Every row gives one point. The points of each table are mixes of a few directions, plus a little noise. How many directions does each table use, and how many do they share? Where both have some left over, give the other angles between the two spaces (their principal angles), to ten degrees, smallest first.
(in the rows, 128 means zero)

First, 4 rows:
[[ 44  99 166]
 [ 87 114 147]
 [202 153  94]
 [179 145 104]]
Second:
[[136 105 168]
 [112 174  52]
 [132 118 145]
 [145  76 215]
 [114 169  59]]
Directions: first 1, second 1, shared 0; angles 70

First:
[[181 162  72 194 175 143]
 [161  82 166  26  46 104]
 [161  82 167  97  90 140]
 [ 38 176 108 114 145  92]
 [109 162  96 157 161 123]
 [116 107 157 181 151 166]]
Second:
[[131 197  51 183  25 174]
 [166 125 136 147 148 145]
 [136  77 110 149 135 123]
 [128  46 107 132 168  91]
 [143 126 136 140 128 143]
 [ 84 213 200  19 187  77]
 [108 113 156 126 105 143]]
Directions: first 3, second 4, shared 2; angles 90

First (8 x 11):
[[118 124 175 162  68 150 182 144 157 193 132]
 [115 117  99 126 170  98  77 123  69  79 126]
 [124 153  99 118 162 137 109 126 128  94 132]
 [156 117 152 126  92 117 141 120 151 173 142]
 [170  98 131  90 126  91 112 106 130 131 121]
 [ 84 126 114 125 156 157 145 147 110  74  80]
 [121 122 118 115 147 129 124 128 117 101 109]
 [135 170 137 162 100 145 134 132 162 179 180]]
Second, 11 rows:
[[138  64 189 107 135 135  99 172 126 131 182]
 [121 161  99 114 147 121 117  94 120 109 111]
 [123 130 119 138 111  68 111  67  72 151 108]
 [125 171  90 141 119 132 159 105 144 130  91]
 [155 111 106 103 157  89  80 112 104 103 138]
 [107 151 141 121 125 150 143 116 139 134 122]
 [111 124 137 154 117 144 144 152 126 135 129]
 [104 142 155 110 121 127 125  90 116 144 127]
 [185 135 122  90 114 133 153 118 195 144 119]
 [120 115 131 141 130 116 115 134 103 126 134]
 [120 103 120 189 132 193 163 249 162 102 147]]
Directions: first 4, second 5, shared 3; angles 90

First:
[[140 174 154 120 122 169 110  99  97 144 138 137 125 133]
 [124 110 118 131 131 112 135 139 140 122 124 125 129 126]
 [125 119 123 130 129 120 132 134 134 125 126 127 128 127]
 [141 177 156 119 121 173 109  97  95 145 139 137 125 133]
 [ 98   7  60 149 144  20 174 203 209  87 102 106 135 117]
 [139 169 151 121 122 165 112 102 100 142 137 136 126 132]
 [125 118 123 129 129 119 132 134 134 125 126 126 129 127]
 [133 148 139 125 126 146 121 116 115 135 132 132 127 130]]
Second:
[[117 108 104 130 137  91 137 155 128 119 109 114 133 123]
 [151 170 178 124 108 205 109  72 127 147 168 157 118 139]
 [135 142 144 127 121 153 122 110 127 134 142 138 125 131]
 [163 192 204 122  99 245 100  44 126 157 189 173 113 145]
 [135 141 143 127 122 150 123 111 127 133 140 137 125 131]
 [137 145 148 127 120 159 121 105 127 136 144 140 124 132]
 [112  98  93 130 142  74 141 168 129 114  99 107 135 120]
 [115 103  97 130 140  82 139 161 128 116 103 110 134 121]
 [117 107 103 130 138  89 137 156 128 119 107 113 133 123]
 [114 103  98 130 140  82 139 161 129 117 104 111 134 121]
 [113 101  95 130 141  77 140 165 129 115 101 108 135 121]]
Directions: first 1, second 1, shared 0; angles 30

First:
[[149 129 108 106 106 120 148 135 121 131 168 141 100 131 166  95  96  74
  159  98 145  93 148 136]
 [150  90  98 112 130 132 110 170 136 122 184 100  88 111 136 109 139  57
  167 106 141 129 109 113]
 [130 147 156 180 107 168 156  93 142  70 123 193 161 147  97 172 130 137
  147 106 149  97 101  70]
 [156 132 127  87 147 155 143 162 134 152 143 107  85 134 153 186 164  60
  109 144 118 106  67  91]
 [127 161 164 204 168 159 125  85 146 114  99 208 165 167 103 170 134 230
  122 161 125 117 143 121]
 [104 108 116  84 135  92  96 155 117 168 110  41 127 104 125 117 143 127
   99 154 114 176 124 167]
 [108 120 132 150 108 103 136 100 112 102  81 161 149 107 110  45  99 193
  105 100  96 166 195 149]
 [101 137 125 102 123  94 109 126 117 165 113  74 152 126 133 131 119 146
  115 155 137 143 139 177]]
Second (11 x 24):
[[170 108 133 184 210 164 121 136 145 119 117 223  78 134 124  91 151 207
  101 139  60 151 169 109]
 [ 88 147 123  55  23  97 150 125 108 125 143  21 174 115 133 176 108   7
  157 101 204  95  62 124]
 [114 134 127  99  87 118 139 128 120 124 134  89 143 122 130 147 122  77
  139 115 155 114 100 121]
 [ 94 144 126 132 131  88  93 110 121 167 125  90 172 141 128 125 104 183
  141 163 156 136 165 205]
 [129 128 128 126 126 130 131 129 128 125 129 127 127 127 128 130 129 121
  128 125 128 127 124 123]
 [128 128 129 166 182 120  97 119 134 153 118 158 130 142 126 103 124 219
  121 161 107 148 182 175]
 [122 131 128 128 127 121 123 125 127 134 128 121 136 130 128 128 123 135
  130 133 133 129 133 141]
 [163 111 132 169 189 160 126 135 142 117 120 204  86 132 125 101 148 181
  106 133  73 144 154 105]
 [143 120 128  91  78 153 173 145 125  88 139 116 106 110 130 153 143  19
  128  81 135 106  62  50]
 [151 118 131 165 182 146 118 130 138 129 120 185 102 134 125 103 139 188
  112 141  88 144 160 128]
 [106 138 126  92  76 111 138 126 118 128 135  73 152 122 131 152 117  70
  143 116 166 112  97 129]]
Directions: first 6, second 2, shared 2

First:
[[146 137 109  99 111 112 149 136 146  98 131 141  93 166 116 116 136 163
   81 143 130  80 157 127 131  83 136 114 144 116 151 144]
 [133 170 150 117  80 142 108 116 171 147 126 115  99  83 146 127  90 122
  124 164 150 137 169  61 110 138  72 170 124 134  64 136]
 [100 118 162 173 150 155  91 114 105 179 123 105 180  62 150 146 110  70
  203 109 128 206  87 121 121 202 108 155 101 148  83 104]
 [ 86  71 149 199 208 148 100 123  52 176 123 112 228  88 138 154 144  58
  232  65 104 222  30 190 138 215 161 119  96 148 136  88]
 [161 147  93  74  94  99 167 142 163  72 134 152  62 197 106 106 142 194
   41 156 132  39 183 124 133  44 141 104 158 106 169 157]
 [121 143 148 138 114 143 108 118 139 153 126 115 132  87 143 134 106 107
  150 137 138 157 132  97 118 156  98 155 118 137  86 124]
 [145 108  90 102 143  99 167 146 118  78 133 153 109 205 101 115 165 174
   76 119 114  65 132 175 144  68 178  81 150 109 201 141]
 [125 144 143 131 111 139 113 120 143 145 126 118 124  97 140 131 109 115
  139 140 138 145 138  98 119 145 100 151 122 134  93 127]
 [142 161 131 104  86 128 128 124 167 123 129 127  88 120 133 121 108 145
   98 160 144 106 172  83 118 108  95 148 135 125  99 142]
 [121  80 105 143 184 113 148 141  78 109 130 142 164 176 109 130 170 132
  137  87 103 122  80 204 148 120 191  81 131 122 198 118]]
Second (11 x 32):
[[136 153 109 126 154 101  80 115 130 142 133 115 130 112 137 169  79 104
  112 100 146 113 128 111  69 127 129 128 158 106 113 129]
 [ 87 168 122 111 139  90 158 116 243 106 189  95 113 107 159 158 155 140
   50  50 203  74  91 150 152  74 158 111 155  98 192 213]
 [146  73 154 141  90 186 164 150  45 128  79 166 136 160  99  59 166 145
  200 215  56 183 152 131 180 164 106 140  75 175 102  68]
 [140  82 151 140  96 175 162 146  67 124  92 158 133 155 104  71 163 145
  184 195  72 171 146 133 175 155 111 137  85 165 110  83]
 [104 162 117 116 144  92 132 117 205 117 170 101 118 109 150 160 130 128
   70  66 183  87 105 138 125  92 149 116 155 102 165 183]
 [118 154 116 120 145 100 115 118 170 127 152 111 124 112 143 161 115 121
   92  87 163 101 116 128 107 109 139 122 151 106 142 157]
 [159  56 157 149  84 200 155 154   7 135  60 176 140 168  87  49 159 142
  226 242  30 201 164 123 173 183  95 146  65 185  83  42]
 [132 139 119 127 140 118 105 123 127 134 131 123 129 123 132 146 105 119
  122 116 135 122 129 121 101 128 128 129 141 118 120 128]
 [151 150 105 131 160 103  54 114  95 154 116 118 137 113 131 174  54  92
  130 113 129 125 139 100  42 146 120 133 161 108  89 104]
 [126 140 120 124 137 114 118 122 143 129 137 118 127 120 134 143 115 123
  113 110 142 117 123 125 113 121 132 127 142 117 130 138]
 [107 129 136 123 119 127 167 130 171 111 149 124 120 128 135 117 166 146
  106 113 148 114 114 146 170 107 140 122 122 129 160 160]]
Directions: first 2, second 2, shared 0; angles 60, 80

First, 9 rows:
[[ 78  94  85 129 155 213 182 127 137  86 122 168 159 154 133  80 143 113
  152 122 126 161 131 167 145 169 127  98 114 180 103 160]
 [129  93 119 109 111 161 201 101 151 108 167 132 121 150 149 166 116  78
  159 138 121 118 138  68 166 128 146 110 160 177 110 107]
 [151 167 140 112 117  46  39 156 100 173 125  96 120  80 100 136  85 154
  115  93 107 113 122 167  84 128 145 153 136  54 139 116]
 [139 100 120 151 149 162 204 101 164 100 143 176 116 158 120 140 146 108
  144 144 129 170 126  70 181 112 110 109 118 197 119 146]
 [106 122 131 141 131 168 143 124 128 110 106 125 140 149 152 109 168 137
  114 156 154 122 132 134 130 127 113 125 113 140 136 135]
 [ 98 121 128 119 113 169 136 127 118 117 115 104 143 141 162 115 152 125
  123 147 149  96 137 141 118 137 132 124 133 125 130 116]
 [198 181 176 151 128   7  43 136 122 181 119 114  90  91  90 163 115 173
   91 123 126 132 111 100 110  77 108 167 114  66 163 122]
 [152 109 133 146 136 140 188 100 161 112 146 160 110 151 126 156 143 109
  137 149 132 152 126  57 173 103 113 120 127 180 126 135]
 [100 165 119  94 113  84  16 177  74 166 106  75 153  78 121  91  84 158
  117  82 110  91 128 245  49 167 161 147 139  33 128 114]]
Second, 10 rows:
[[134 157 144 101 105 178 178 133 153 128 141  83 104 110 156 165 133 179
  126 125 181  67 160  72 143 109 146  74 103 150 168  59]
 [138 130 128 160 137 176 165 117 133 116 147 165 127 123 153 145 137 137
  170 164 137 163 122  94 166 111  98 104 129 149 128 125]
 [126  90 116 119 103  88 114 106  96 136 166 129 140 142 139 143  88  45
  148 145  80 132 114 136 122 141 140 181 207  97  79 140]
 [155 167 141 152 174 101 110 149 162 135  84 151 106 114  70 107 155 206
   88  91 150 160 126 126 130 108 108 107  44 149 170 152]
 [139 135 147 155 135 143 126 126 136 120 113 144 130 129 149 137 162 137
  144 159 138 146 120 108 143 109 102 116 116 136 142 128]
 [104 118  95  94 119 140 150 131 117 130 154 111 130 126 113 114  84 123
  118  92 123 105 143 154 117 156 160 129 142 126 109 124]
 [158 141 212 101  69  62  66 125 139 147  87  38 113 136 185 191 186  99
  100 170 147  35 135  69  97  87 143 147 148  92 174  60]
 [103  93 119 103  94 116 112 116  96 128 146 103 150 145 158 130 108  56
  140 144  98 101 124 153 107 152 150 165 194  98  92 125]
 [ 89 105  83 171 191 132  88 143 107 108  87 206 172 146  81  33 141 121
  128 110  89 224  97 240 112 172  96 154 103 129  91 232]
 [132 143  95 123 153 143 171 134 141 132 155 150 109 111  77 116  85 177
  117  79 137 147 140 127 144 134 137 104  95 153 129 137]]
Directions: first 4, second 5, shared 2; angles 30, 40

First (8 x 32):
[[118  80 156 117 130 184  65  78  55 150  44 159 153  43  95 238 127 226
  116  84  63 144 119 126 150 135 168 151 116  90 131  42]
 [133 152 106 132 127 103 164 157 163 119 172 113 118 171 151  70 125  78
  131 148 160 121 134 129 113 124 108 121 135 148 123 173]
 [135 177  93 140 126  74 195 179 200 108 212  97 104 215 166  13 125  30
  139 169 193 112 138 131 103 121  87 108 142 168 124 216]
 [128 133  87 121 120 136 154 139 125 130 135 135 136 140 167 112 115 115
  123 121 128 131 129 125 109 128 130 151 128 136 109 153]
 [130 143 178 145 140  86 122 136 173 112 161  98 102 154  82  92 145  95
  138 163 162 115 131 133 143 123 103  78 132 136 158 141]
 [127 120 103 118 124 148 131 127 107 135 112 143 140 117 151 145 119 144
  123 112 111 135 127 126 120 130 139 151 127 125 114 125]
 [120  87  82 105 116 203 109  97  42 158  55 179 166  62 167 218 108 207
  110  67  59 151 123 121 118 135 175 194 120 101  93  80]
 [127 130 215 148 146  92  86 113 159 116 134 100 106 123  41 130 156 131
  139 157 145 113 127 135 164 127 111  68 126 121 174 102]]
Second, 9 rows:
[[123 130 143 139 145 130 108 124 116 119 112 139 134 107  95 150 154 137
  126 123 134 133 120 143 152 134 133 100 132 119 130 105]
 [120 136 193 164 170 118  73 116 117  99 100 145 133  85  29 169 194 142
  129 129 152 135 109 162 195 144 131  43 134 108 145  74]
 [123 134 176 151 153 116  93 121 129 109 116 133 127 104  61 149 170 134
  130 136 145 129 116 149 169 135 127  71 131 118 143  96]
 [142 125  96  91  78 104 189 144 184 158 189  73  98 204 217  44  47  92
  137 159 117 105 158  82  50 103 101 205 119 161 139 206]
 [129 124  91 114 117 144 146 132 116 139 126 136 137 132 171 126 108 131
  125 116 114 132 130 120 106 126 135 163 127 132 112 141]
 [146 125  85  76  60  91 212 152 206 169 212  49  86 234 249  14  16  77
  141 170 114  96 170  65  22  94  89 234 117 171 145 233]
 [118 124 107 142 153 172 101 119  65 116  74 186 166  69 109 198 170 163
  114  87 116 154 108 156 165 147 160 110 135 105  95  78]
 [124 127 130 138 139 137 115 123 110 121 111 145 137 108 112 150 147 140
  125 117 130 135 120 140 145 135 138 114 130 121 121 109]
 [125 129 131 136 140 138 114 123 110 121 111 143 139 108 109 152 149 139
  125 117 127 134 121 139 147 134 135 111 130 121 122 108]]
Directions: first 2, second 2, shared 1; angles 40
